Each row of a before or after table is a point. One or more steps were done to the points. Then noise was added and the rows were shuffled. The steps act on columns, c1 being the first. What was done? A step turns or swaps two columns, mirrors them in a line or flattens them onto one, adds a multiple of one to another, or multiplies or shifts one. Angles are multiples of 10 degrees, from the lower column toward the higher: turns from -170 to 170, lines from 10 to 170 but not 90. Use the fewest steps. Two steps may share a column if one is a turn and the other turns, adds or multiplies; they go together, in the order done. Otherwise the lowest column goes first.

Before, 13 rows:
[[-38 -30 -51]
 [-70   4  50]
 [-26 -10 -47]
 [ 50  55 -29]
 [-54 -39 -54]
 [ 15 -66   1]
 [-70  15  60]
 [ 40  30  39]
 [-15   9 -52]
 [ 47  50  15]
 [-65  10  18]
 [-69  55  37]
 [-22  -8 -17]]
After, 13 rows:
[[ 14  34  47]
 [ 38  38 -71]
 [ 51   3 -69]
 [-13  -5 -23]
 [ 59  12 -72]
 [-29  40  49]
 [-50   6 -13]
 [-46  -8 -26]
 [-50 -22 -38]
 [  2 -47  15]
 [ 18   9 -65]
 [ 38  24  39]
 [-53 -26 -53]]
Steps: swap c1 and c3; multiply c2 by 0.7

Before, 9 rows:
[[ -22  -54 -108    0  -36  -24]
 [  41  -18  -20   -9  -30   70]
 [  -7   55    7   25   48  -17]
 [ -19  -19  -20   35   41   -1]
 [ -13    2   -5  -44   36   68]
 [  75  -37   -6  -60  -65  -31]
 [  72   20  -73  -39   37    9]
 [  30  -28  -90   -1   17   -2]
 [ -25   46    2  -62   -6  -26]]
After, 9 rows:
[[ -46  -37 -107    1  -37  -26]
 [  -1   52    2  -61   -4  -27]
 [  25  -37  -22  -10  -31   70]
 [ -30   -5  -22   38   36    2]
 [ -10   11   -4  -47   36   66]
 [  71  -19  -75  -37   38    9]
 [  45  -68   -5  -60  -66  -28]
 [  13  -40  -91   -1   15    0]
 [  21   51    7   25   45  -15]]
Steps: turn c1 and c2 by -30 degrees

Before (12 x 11):
[[-42 -19 -12 -42  45  24 -21  -7 -35  83 -10]
 [ 26  82  56 -14  23 -23  -8  17  44  11 -37]
 [ 19  13 101 -20 -69  16  27  59  10  25 -14]
 [-28 -12 121  23 -62  39  14  59 -15 -47 -91]
 [  1 -53 -31 -66  75  68  -3 -43   2  28  28]
 [-47 115   6  15 -26  47  30  58   9 -11  -2]
 [ 13  40  72 -29 -50  14  68  55 -39 -20 -84]
 [ 15  77  42 -13  53  32   4  98   0  11  -7]
 [ 18 -19  92  34 -11 -17  80  55  30  18 -63]
 [-33 -22  20 -51  59 -24   4   0 -24  -3  40]
 [ 32 -45 -34 -29  31 -26 -23  32  13  16  -4]
 [ 42 -31  21  14  36   1  -8 -27 -50  32  19]]
After:
[[-42 -49   6 -42  -8  13  59  -8 -34  59  -8]
 [ 18  68  34 -20  24  53  35  59   9 -11 -15]
 [ 39 -45   8  14  12  11  23 -23 -55  21  21]
 [  8  64  27 -30  -8  45  16  53 -44 -67 -84]
 [-48  80  21  12 -87  37   7  60  11 -33  -1]
 [ 20  -2  17  33  23  22  56  54  29 -60 -66]
 [-28 -62  -7 -54 -10  -7   0  -1 -24   0  41]
 [ 31 -50 -19 -29  25 -33   2  34  16  28  -4]
 [ -3 -93  20 -67   6  35  26 -42   3  15  26]
 [ 26  25   4 -15 -84   5   6  19  44  15 -39]
 [-29  50  42  22  41  83 -35  58 -15 -35 -92]
 [ 15 -10  24 -16 -92  42  12  97   2   2  -6]]
Steps: mirror c2 and c5 in the line at 150 degrees; flatten c3 and c6 onto the line at 60 degrees; turn c7 and c10 by -60 degrees

Before, 11 rows:
[[  1 -28 -11  27 -35  -4  15   4  18  -9  54  14 -29 -22 -25  21  23   6]
 [-31 -31 -42 -17   5  -6 -20 -19  -2 -17  13  37 -34 -69 -12  20  15  24]
 [ 14   2 121  10   4  16 -31  15 -48  22 -54  15 -23 -21   2   8 -15   4]
 [ 22  63 -49 -38 -44  -8 -13  11  15 -63 -35 -22 -44  19   6  22 -78  -9]
 [ 16  -2  98 -22  -7   4  14 -18 -39  52 -43   8  -8  -5  -2 -29  26  -6]
 [  9 -17 -41  29  -5   9 -29   0 -27  24 -39 -22 -49  -2   6  11  17  36]
 [-20 -17 -48 -19   4  48   0  -6  38 -73 -29  20 -44  25  -3  19  24 -48]
 [-45  19 -42  -3  11  -4   7  16 -29 -37 -16  27  53 -26  16 -25  -3  11]
 [-16 -32 -34  17 -12  73  19 -23 -49 -36 -58 -19 -50  48 -39 -28  16  39]
 [  9  72   1 -25   3   0 -23  13  18 -58  -1   1 -31  40 -10  20   3  29]
 [ 26  61 -30  -7 -88   4  -6 -23   0 -38 -48   7  75  27   0 -13 -11  45]]
After (11 x 18):
[[  5  -2  99 -22  -7   4  36 -18 -38  51 -44   8  -8  -6  -1 -56  26  -5]
 [  5  74   0 -24   2   0 -57  14  18 -59  -2   1 -32  39 -10  49   3  30]
 [ -8 -18 -48 -20   5  50   3  -6  38 -74 -30  22 -43  24  -3  55  23 -49]
 [  0 -29 -12  28 -35  -4  38   5  17  -8  54  15 -29 -22 -27  27  23   5]
 [  4   2 121  11   2  16 -76  15 -50  20 -55  16 -22 -20   2  -3 -16   3]
 [-14 -30 -40 -18   5  -6 -50 -19  -1 -18  14  37 -34 -69 -13  28  14  24]
 [  3 -16 -41  30  -4   9 -72  -1 -28  25 -40 -24 -49  -2   5  -1  17  35]
 [  9  62 -49 -38 -43  -9 -33  11  15 -63 -34 -21 -43  19   8  53 -79  -9]
 [-18  18 -41  -2  10  -5  16  17 -28 -37 -16  27  51 -26  16  -6  -5  11]
 [ 11  62 -30  -8 -89   4 -17 -23   0 -39 -48   5  75  26   0   5 -11  46]
 [ -7 -32 -35  18 -12  75  46 -25 -49 -37 -57 -18 -50  47 -40 -11  17  39]]
Steps: multiply c1 by 0.4; multiply c7 by 2.5; add -0.5 times c10 to c16

Before:
[[ -72   88   -5  -15   16    3  -18   -6   -8  -46   23    8  -20   -5
   -30   20   -7   -8   39   57   54  -27  -84   36  -10   29  -21   51
    31  -66   18  -41]
 [  -6  -60   45  -47  -37    4    3   16  -22   18   15   -9  -57   -1
    68   56   41   15   11   11  -11  -26   21   29   37  -91    7    8
    34   51  -15   21]
 [ -55   57  -30  -20   -6   34   -6   18   -3  -17   28   30   48    7
   -66   22   41  -28   -7    6   30   11  -70   32    8  -15   27   39
   -23  -22  -42  -30]
 [ -40   41  -41   59   67   21  -25    5  -19  -25   21   36    7  -14
   -56   46   44  -15   18   -7   48  -61  -53   41    7  -17   27   27
    43  -43    8   -6]
 [ -20   11  -16   20    8   31  -59    3   28  -40   26   28   23  -18
    -4   21   53  -10   16   25  -25    6  -96   60  -24  -23   -4   20
    46   -6   22  -43]
 [  34 -121   69  -31   -6  -29  -17   32  -21   30   64   25  -30   34
    77  -24   23  -19   62  -38  -13  -14   14  -21   36  -45    1   43
    18   64  -21   15]
 [  32   19  -37    3  -70   -4   -7  -30  -32  -23    8  -43  -48    5
    71  -60    1   15   60  -39    3  -49  -20  -61  -13  -90   60    3
   -15  -31  -51  -47]
 [ -60   59  -28   34    9    8  -27    0   -7   20   14  -20   73    6
    16    8   39   10   12   32   27  -22  -33   34   -7  -20    9   76
     9  -45   37  -21]
 [  64  -70   37  -25  -53    2   32   10   24   21   52   33  -37    0
    82   24    6  -10   13  -22  -61  -42   36   18   15   -1   34   49
    33   31  -24   52]
 [   6 -100   74  -21  -37   11  -12   19   34  -11   39  -27  -35  -18
    71   55  -13  -20   37  -69    8  -14   47   -3  -36  -42   12   39
     2   61   -6   29]
 [ -26   62  -34  -15   34   31  -45  -19    3   13    4  -10   26  -57
   -61   14   42   40   80    7   27    1  -55   64   11    9   -1   29
     5  -69   -5  -24]
 [  37 -115   40  -18  -33  -10   34   69   34   26   11   -2  -44  -11
   111   31   44  -31   27  -18   36   13   -8    4   18   -9   15   -6
    18   31    6   55]
 [  -6   30  -33   18  -75    3    8  -22    5   34   19   20 -118    1
    42  -84   13   28   58  -41   29  -26   -1   -8  -51 -108    0   46
   -52  -17   -2  -16]]
After (13 x 32):
[[  31    0  -36    1  -69   -4   -6  -29  -32  -25  -13  -43  -49    5
    73  -61    2  -23   58  -38    4  -48  -21  -27  -13  -94   61    2
   -15  -32  -51  -49]
 [  -6   44   44  -46  -36    3    1   15  -22   17   31  -10  -56   -3
    69   56   39   18   11    9  -12  -25   21   26   34  -90    7    6
    35   52  -13   21]
 [ -60  -18  -26   36   10   10  -26   -2   -6   16  -41  -21   72    4
    16    7   38   19   13   33   28  -23  -35   26   -7  -23    8   75
    11  -44   36  -20]
 [ -19   17  -15   20    8   32  -59    2   29  -42  -15   30   25  -19
    -8   22   54   25   18   23  -24    6  -96   28  -24  -23   -6   19
    45   -9   21  -44]
 [ -53   -3  -31  -19   -5   33   -3   18   -1  -16  -44   31   48    7
   -66   24   44    8   -9    5   29   10  -71    5    9  -17   28   40
   -23  -23  -41  -28]
 [  -6    4  -32   18  -78    3    9  -23    4   36  -26   22 -117    2
    42  -84   13    7   56  -39   26  -27   -5   11  -54 -107   -2   46
   -52  -15    1  -15]
 [  34  117   68  -30   -7  -29  -19   30  -22   28   50   25  -30   33
    78  -21   25  -19   60  -38  -15  -15   12  -22   33  -45    2   44
    16   67  -21   12]
 [   8   82   74  -20  -41    9   -9   18   35  -12   49  -28  -35  -19
    73   52  -11  -10   38  -69    5  -15   48  -11  -36  -42   10   38
     1   64   -6   29]
 [  64   79   33  -24  -53    5   33   10   25   22   25   33  -37   -2
    82   24    8    4   14  -23  -61  -43   34    5   17   -5   35   51
    33   30  -24   50]
 [ -22  -29  -34  -15   33   31  -45  -19    4   11  -38  -11   28  -55
   -60   13   42   45   82    6   26   -1  -57   57    9    9   -1   26
     4  -69   -3  -23]
 [ -39   -4  -40   56   67   21  -24    5  -20  -25  -35   35    9  -12
   -57   46   43   14   16   -7   49  -62  -52   16    6  -16   28   29
    45  -42    7   -4]
 [  38   64   41  -18  -31   -7   31   70   36   26   66   -4  -44  -11
   110   33   43  -11   29  -17   38   12   -6  -11   17  -11   18   -5
    15   30    7   53]
 [ -71  -25   -4  -14   14    5  -18   -5   -5  -44  -62    8  -23   -5
   -29   21   -7   13   40   58   55  -29  -82   17   -8   30  -22   51
    31  -65   20  -41]]
Steps: turn c2 and c11 by -120 degrees; multiply c11 by 0.7; flatten c18 and c24 onto the line at 50 degrees

Before, 11 rows:
[[ -18  -45   14   97  -13   27  -22   18  -34   -2   13   11   -2   -9
    72    2  -21  -16   13    3    8  -13    7   20  -11   14   11   16
    10   -4   11   20   23  -10    9  -35    3    0    2   24  -23   -2
     1    6   23  -26  -19 -105  -37    4  -19    6   20  -33   -4    7
   -52  -23   -8  -20  -31    2   -9   -4]
 [ -12   -5   18  -31   16  -25   -7    4   47   -1    5  -10    2  -35
    -3   30   26   50   -2   63   -8  -20    7   27   -3   27    5   -4
     6    0  -14  -13  -14   16   -5  -35    7   -8    8  -42  -29    4
   -30   18   -3  -23  -11   31  -17   -9  -30   23   -2  -32    8  -16
     4   13   -7  -67  -11   -6  -37    8]
 [  -1  -15    7   -6  -12   25  -19   13   23   -5   -4    1   13   50
    -3   30  -12   20  -21  -10   -5   23   40  -11   32   -4   26   -2
    -4   -6   16   -4    6   -7   29  -37   27    3    4   21  -15   31
   -33   25   -9  -19  -25   13  -24    5  -32    9  -17  -17  -11   -7
     9   -7   -2   -6   54    6  -37   64]
 [  -3   -2   11    4   -5    9  -21   11   13    0   17   20    8  -23
    -2   -1   36    2   15    5    0  -14    1   20  -35    5   25   44
    92   -2   19   29   -4    6  -75    0   39   -6   -9   23    2   37
   -21   24   11  -25  -19  -11  -38   -3   19   24   10  -29   -7  -19
    10   11    6  -49  -18    5  -16   -7]
 [  32  -20    9   31  -11    5   57    8  -21   -5    0   58   39  -37
   -11  -51  -19    7    8  -17   -8  -10    1   24  -38   12   25   -6
    -1    4  -18   51  -20  -10   33   -6   26   -1   23   19  -27   44
     0   21   21  -27  -31   18   -4   11   10   27  -30   -4   -9   31
     9   16   64    4    8   10  -20    0]
 [ -14   -5   24  -26    2    6  -20   28  -28    0   -7  -22    0  -34
   -15   44   20   15    9  -13  -17  -10    9  -12  -10   17   33   -9
     2   22  -41   35   24   33   20   -2    2   -7  -11   10    3    1
   -22   13   25  -18  -14  -23   11   12   11   28    4  -33   68   25
   -27   27   10    2  -21    6    1   -1]
 [  28  -18 -101  -26  -12  -40  -20   24  -31  -28  -10    9    3  -39
   -10   18  -12  -11    8  -21    8   -8    3   19  -16   -6    1   11
     1   15    0  -13    9   -5   34  -11    4    3   26  -40  -12   24
    14   24   23   -9   -5  -12   28    4  -34  -18   16   56  101   -7
    -3  -32  -11    1  -21 -107  -26   -7]
 [  -7  -25   -7  -17  -10   30   -1  -23    3   -7   27  -26   30  -35
   -13   36    1   -9   19   35  -11  -19   48   29   34   -2   13    8
    42   57   15  -11  -16    9   29  -24   14    3   19   13  -21    8
     5   -3   -7   22   -6   25   -9  -45  -16  -19   -4    7  -11  -12
    -2    0  -15    5   63    0    3    1]
 [ -16  -18   24  -32    3   27  -22  -57  -25  -36   16  -23    7  -28
     2  -20  -22  -13   -5    9  -13   12    2  -61  -33   19   19    0
     6   55   -1   -5   75   -7  -34    2   15   -1   28   16  -16   11
   -33    9   29  -28  -42  -12  -37    9  -27   29  -27  121  -10   27
     4   11   38   -7  -13   -6  -30   -6]
 [ -19   -2   11  -30  -11   23   28   16   -6    9    8  -13    0  -16
    18   25   -8   -2    7  -21  -15   -1   34   10  -34   -8  -35   18
    29   -6  -15    8   -2   54   33  -26   34    5   -5   -2   -3   11
   -28   -8   61   61  -28   13  -13  -25   18   -7   -8   32   -9  -12
   -16   18  -11  -10    6    5   54   -2]
 [  -9  -11   18  -32    3   17  -16   18  -11  -20   32  -14   31   26
   -11  -27   21   18   20  -16  -15   -7   15   22  -24   -7   13   22
    28   22   11  -10  -11   -3   32  -65    2   -1   15   20  -38    3
    21   -2   14   -8   -4   30   30  -66  -29  -13    6  -22   -4  -25
     9   27  -14  -27  -27   -8  -27    8]]
After (11 x 64):
[[   1   -5   25  -26    2    6  -20   28  -29    0   -7  -22    0  -34
   -15   43   20   15    9  -12  -17  -11    9  -12  -10   17   33   -9
     2   17  -40   35   24   33   19   -2    2    6  -11   10    2    2
   -21   13  -25  -18  -14  -22   10   12   10   28    4  -32   68   25
   -27   27   10    2  -21    5  -14   -1]
 [ -16   -1   11    4   -5   10  -22   11   13   -1   18   19    8  -23
    -2   -1   36    3   15    5    0  -14    0   20  -35    5   25   44
    92   -4   19   29   -3    6  -75    1  -36   -2   -9   22    1   38
   -21   23  -17  -25  -19  -12  -38   -4   19   24   10  -28   -6  -19
    10   10    6  -48  -18    5   -3   -8]
 [  53   -2   10  -30   -9   24   28   16   -6    9    9  -12    0  -16
    17   25   -8   -2    6  -21  -15   -1   33   10  -34   -8  -35   17
    29   -4  -15    8   -2   54   33  -26  -23   -2   -4   -2   -3   11
   -27   -7  -66   61  -28   13  -12  -26   17   -7   -9   32   -9  -13
   -16   18  -11  -10    6    5  -19   -1]
 [ -10  -44   14   97  -13   26  -23   19  -34   -2   14   12   -2   -9
    73    2  -21  -16   13    3    8  -13    8   19  -12   14   11   17
    11   -3   11   20   22  -10    9  -36    1   -1    3   24  -22   -2
     1    6  -23  -25  -19 -105  -37    5  -19    6   21  -33   -4    7
   -52  -23   -9  -21  -31    2  -18   -4]
 [ -27  -11   19  -32    3   16  -15   18  -11  -20   32  -14   32   27
   -11  -28   22   17   20  -16  -15   -7   15   22  -24   -7   13   22
    29   19   11  -11  -11   -3   32  -66    0    7   15   20  -38    4
    22   -3  -14   -8   -5   30   30  -65  -30  -13    6  -22   -4  -25
    10   27  -14  -27  -26   -8   -9    8]
 [ -20  -19    9   31  -11    5   57    8  -21   -5    0   58   38  -37
   -11  -51  -19    7    8  -18   -8  -10    1   24  -39   13   25   -6
    -2    5  -18   50  -19  -11   33   -6  -22    2   23   18  -27   45
     0   22  -25  -27  -30   18   -5   12    9   28  -30   -4   -9   30
     8   16   64    4    8   10   33    0]
 [ -29  -19   24  -33    2   27  -22  -56  -25  -36   17  -24    6  -29
     2  -20  -22  -13   -5    9  -12   11    2  -62  -33   19   19    0
     6   48   -1   -6   76   -7  -35    2  -10   18   29   17  -16   11
   -33   10  -31  -28  -42  -12  -37    9  -27   29  -27  121  -10   27
     4   11   38   -7  -12   -7  -16   -6]
 [ -25  -19 -100  -26  -13  -40  -20   24  -31  -28  -10   10    3  -38
   -10   18  -10  -11    8  -21    8   -9    2   19  -16   -7    1   11
     2   14    1  -12    9   -5   34  -12   -1    6   26  -40  -12   24
    14   24  -23   -9   -5  -12   28    4  -34  -19   17   56  101   -7
    -4  -33  -11    0  -21 -107   28   -7]
 [   3  -25   -8  -16  -10   30   -1  -23    3   -7   28  -26   30  -35
   -12   36    1   -9   19   35  -11  -18   48   29   34   -3   12    8
    42   52   15  -10  -16    9   29  -24  -15   18   17   12  -21    8
     5   -4    5   23   -5   24   -9  -45  -16  -19   -4    7  -10  -12
    -3    1  -15    5   63    0   -7    1]
 [ -37  -15    7   -6  -12   24  -19   14   23   -5   -4    1   13   51
    -2   30  -13   20  -21  -10   -5   23   40  -11   33   -5   27   -2
    -4   -5   16   -4    7   -7   30  -38  -29   -1    3   21  -14   30
   -32   25    4  -18  -25   13  -24    4  -32   10  -16  -17  -10   -7
     9   -7   -2   -6   53    6   -1   65]
 [ -37   -5   17  -31   16  -25   -7    4   47   -2    5  -10    2  -35
    -3   30   26   51   -2   63   -8  -20    7   27   -4   28    5   -3
     6   -3  -14  -14  -14   15   -5  -35   -7    0    7  -42  -29    4
   -30   19    2  -23  -11   31  -16   -9  -30   24   -2  -31    9  -14
     4   13   -7  -67  -11   -6  -12    8]]
Steps: swap c1 and c63; flatten c30 and c38 onto the line at 20 degrees; turn c37 and c45 by -170 degrees

Before (11 x 64):
[[  31    2   23   28   46   51   71    3   -6    2  -17   15    2  -56
    48   53  -22  -38   67   96   71   30   -6   40    8   51    1   44
   -58   39   12   62    6  -20  -32  -44  -30   -8  -60   18  -69   65
    27   44   -3   15    2  -44   29   63  -24   47   61  -11  -28 -112
    42   38  -32    8  -86  -24  -48  -55]
 [ -49   40   25    5  -22  -30   -8  -26   42    6   32  -41  -42   62
    33  -18   41   18  -18   26   -7   17  -26  -66   60  -18  -71    4
    19  -50  -62  -41   17    4   52  -11  -17    4   41   48   34  -13
   -40  -12   61  -48   28    2  -29  -51   38   20  -55  -18  -40   -5
   -43    8   31   17   -5  -21  -10   15]
 [  14  -18  -44    0   71   56   55   -1   -3   28  -36   77  -32  -53
     6   46   -4  -17   57  100   75   33  -25   49   -7   26    7   79
   -56   43   -3   28    8  -27  -63  -36  -52   25   -7   -5    7   61
    35   26   -6   -1    0  -60  -45   82  -26  -22   63  -67    8  -76
    15   24   33    7  -58   18    6  -29]
 [ -39   33   68  -24   22   14   -6  -37  -60  -55  -29   -1   17   -6
     6  -46   -6  -22   44   27   24   78  -32   61   -2  -77  -43   78
   -70  -34  -32    8  -49  -32  -42  -11   -5  -14  -34  -34  -51  -13
    24  -30  121    2  -20   -3   34   12   44   53    9    2  -66  -78
    21  -48  -66    5  -34  -41  -98  -56]
 [  17   65   34   11   -1  -45  -24  -44   16  -24   72  -42  -73    6
    17    8    7   50   -9    1    9    4  -20  -11   41  -32  -29  -37
    32  -12  -28  -70   68   14   80  -50   -9  -10   28    1   44  -51
   -10  -24   24  -37    2  -31  -25  -23   26   30   11  -28   16  -18
   -44  -17   23  -11   19  -47    4    8]
 [  16   42   17    4  -55   -2   25  -69   15  -28   30  -43  -60    9
     2   26   89   52  -29   13   -6  -10   30   17   62  -18  -54  -30
    13  -65   35  -35    2  -19   60  -45   24   -2   30   10   52  -13
   -65  -15   13  -60   19  -21  -26  -27   26  -20  -21  -49   -4    8
   -56   20  -16    1    5    4    8   34]
 [ -25   -7   77  -64   19  -17  -42  -25  -47  -83  -23  -14   60  -44
    18  -47    5   -5   -1   42   39    6  -40   27   32  -49  -33   41
   -65  -57  -33  -21  -52    9  -60   -6  -21  -70  -57  -34  -25   35
    -6  -11   87   35  -12  -12    8   39   26   40   24   -3  -49  -48
    62  -18  -50   68  -40  -59 -108  -60]
 [  15  -20   -1   20  -23   65   31  -38  -25   12   42  -23   -1   48
   -64   36   88   33  -15  -21  -13   10  -14   56   25   -5    9  -78
    -4   17   17  -45   -2  -93  -54  -56   11    3  -32   89   -1  -27
   -21   41    0  -10   40  -89  -77   67   17  -63  -57  -47   15    1
     3   40   37  -21  -78   -6  -61   16]
 [  38  -27  -28  -16   71  -11   52   81   33   13    2   66  -52   27
    27   35  -30  -19   35   49   66   93   49   50  -11   54  -56   36
   -10   39   35   32   71   -1   11   -8  -57   36   19   -5  -10   25
    13  -31   20   14   29  -44  -63   60  -80  -15   44  -41   26  -88
    -5   79    9    9  -35    2  -36  -81]
 [   1   20  -25   33  -66   56   70  -17   19   -3   67    9  -33   45
     7    9   22   50  -33  -15   10    8  -13   -7   39    9   -8  -17
    10   -2   34  -56   52  -21   16  -23   64    0   16   61   -8  -50
   -36   49   30  -25   68 -110 -102   27    4  -24  -21  -93   30   22
    -4   55   27  -38  -26   58  -25   12]
 [  13   23   41  -16  -28   14   23  -12   23  -19   39  -40  -61   20
    -3  -35   75   33    2  -49  -23   27  -17  -59   73  -34  -50  -23
    38    3    0  -39    0   12    8  -19   48  -27   27   40   59  -13
   -40  -20  -13  -46   41    1  -11  -40   35   18  -30  -34    6   16
   -40  -46   34  -10   37   -5  -10   15]]
After, 11 rows:
[[  32  -21  -47   -1   75   59   56    0   -5   31  -33   82  -37  -51
     7   43   -3  -14   55   95   73   30  -21   49   -4   22    1   82
   -49   45   -5   31    7  -27  -63  -35   43    0   -6  -10    4   64
    33   25   -1   -6   -3  -61  -40   74  -33  -25   66  -59    4  -77
   -27   23   33    6  -60   20    9  -29]
 [  26   -5   86  -56   18  -59  -36  -24  -48  -84  -17  -14   56  -37
    17  -47    4   -6    0   41   42    4  -35   28   29  -45  -34   43
   -66  -56  -31  -14  -55   10  -61   -4  -17   88  -61  -34  -27   37
    -2  -15   85   36  -11  -17   12   36   31   40   23   -4  -49  -50
    34  -13  -51   68  -43  -59 -111  -61]
 [  31  -30  -28  -16   62  -22   54   83   34    8   10   62  -52   25
    25   29  -32  -15   36   45   70   87   45   55   -9   54  -53   40
   -13   42   30   30   74    0    9   -5   60  -21   15   -2  -10   24
    18  -34   17   11   29  -47  -66   64  -88  -15   44  -45   22  -86
   -28   79   12   13  -34    5  -35  -81]
 [ -63   18  -22   31  -67   79   76  -16   15    0   67    9  -31   51
     2    4   24   51  -30   -7    9    6  -15   -2   35   15   -3  -18
     5    3   36  -55   53  -17   19  -26  -34   -5   10   62  -10  -58
   -35   44   29  -26   66 -107 -104   25    9  -29  -27  -92   35   23
     5   57   30  -39  -25   61  -24   11]
 [  16    2   23   24   51   72   69    0   -6    3  -19   11    6  -50
    46   49  -25  -46   67   96   64   28   -8   44    5   54    9   37
   -59   32   10   57   -1  -21  -34  -42   41   37  -54   16  -61   66
    27   46   -4   18    6  -45   25   66  -25   51   60  -13  -26 -113
   -18   35  -31    7  -85  -25  -45  -57]
 [  40   42   25   11  -22  -28   -4  -24   44    9   32  -44  -41   67
    32  -19   44   18  -15   24    2   19  -30  -69   60  -14  -68    2
    17  -48  -69  -42   16    1   43  -10  -35  -39   45   48   40  -12
   -41  -18   57  -46   31   -1  -22  -56   36   19  -56  -16  -41   -3
    27   13   29   17    1  -21  -13   17]
 [  27   30   70  -22   22   -2   -2  -36  -61  -51  -29   -3   10   -4
     5  -44   -6  -18   40   25   26   81  -35   59   -1  -75  -43   79
   -69  -39  -33    6  -49  -30  -44   -7  -30   27  -33  -32  -47  -12
    21  -32  121   -1  -16   -5   35   12   40   56   15   -3  -61  -75
    -1  -50  -68   10  -29  -41  -99  -61]
 [ -16  -24    2   17  -24   76   30  -35  -19   11   46  -23    4   49
   -65   39   89   31  -14  -22   -7   11  -13   56   25   -2    2  -82
    -4   17   15  -40   -1  -90  -52  -58    4   -2  -31   97   -4  -25
   -20   40    0   -8   42  -88  -81   66   14  -66  -53  -52   15   -3
    -6   36   36  -21  -80   -3  -61   16]
 [ -29   42   12    2  -52    5   19  -67   12  -26   31  -42  -63    9
    -2   25   87   56  -28   16   -8   -2   30   16   61  -19  -54  -26
    11  -69   36  -32    2  -21   60  -45    1  -52   32   11   54  -18
   -66  -16   17  -69   19  -19  -30  -25   28  -24  -25  -52   -5   12
    29   15  -16    4    6   -1    9   32]
 [   4   61   31   12   -5  -42  -22  -41   16  -21   69  -43  -76    7
    17    9   -1   51   -4    8    7    7  -17   -6   45  -29  -33  -37
    33  -19  -26  -65   72   17   82  -52   16  -30   28    5   45  -50
   -12  -24   20  -36   -5  -34  -26  -25   27   25   13  -27   17  -20
    26  -17   25  -10   18  -44   10    8]
 [ -43   22   37  -17  -27    4   22   -4   27  -22   43  -43  -62   25
    -1  -36   79   30    3  -46  -19   29  -19  -59   71  -36  -53  -22
    37   -1   -2  -44   -2   12    8  -18  -11  -20   22   42   58  -10
   -33  -21  -11  -44   36    5  -20  -39   35   21  -30  -30    4   17
    40  -49   33   -8   37   -5   -9   15]]
Steps: turn c1 and c37 by 120 degrees; add 0.7 times c4 to c6; turn c38 and c57 by -120 degrees
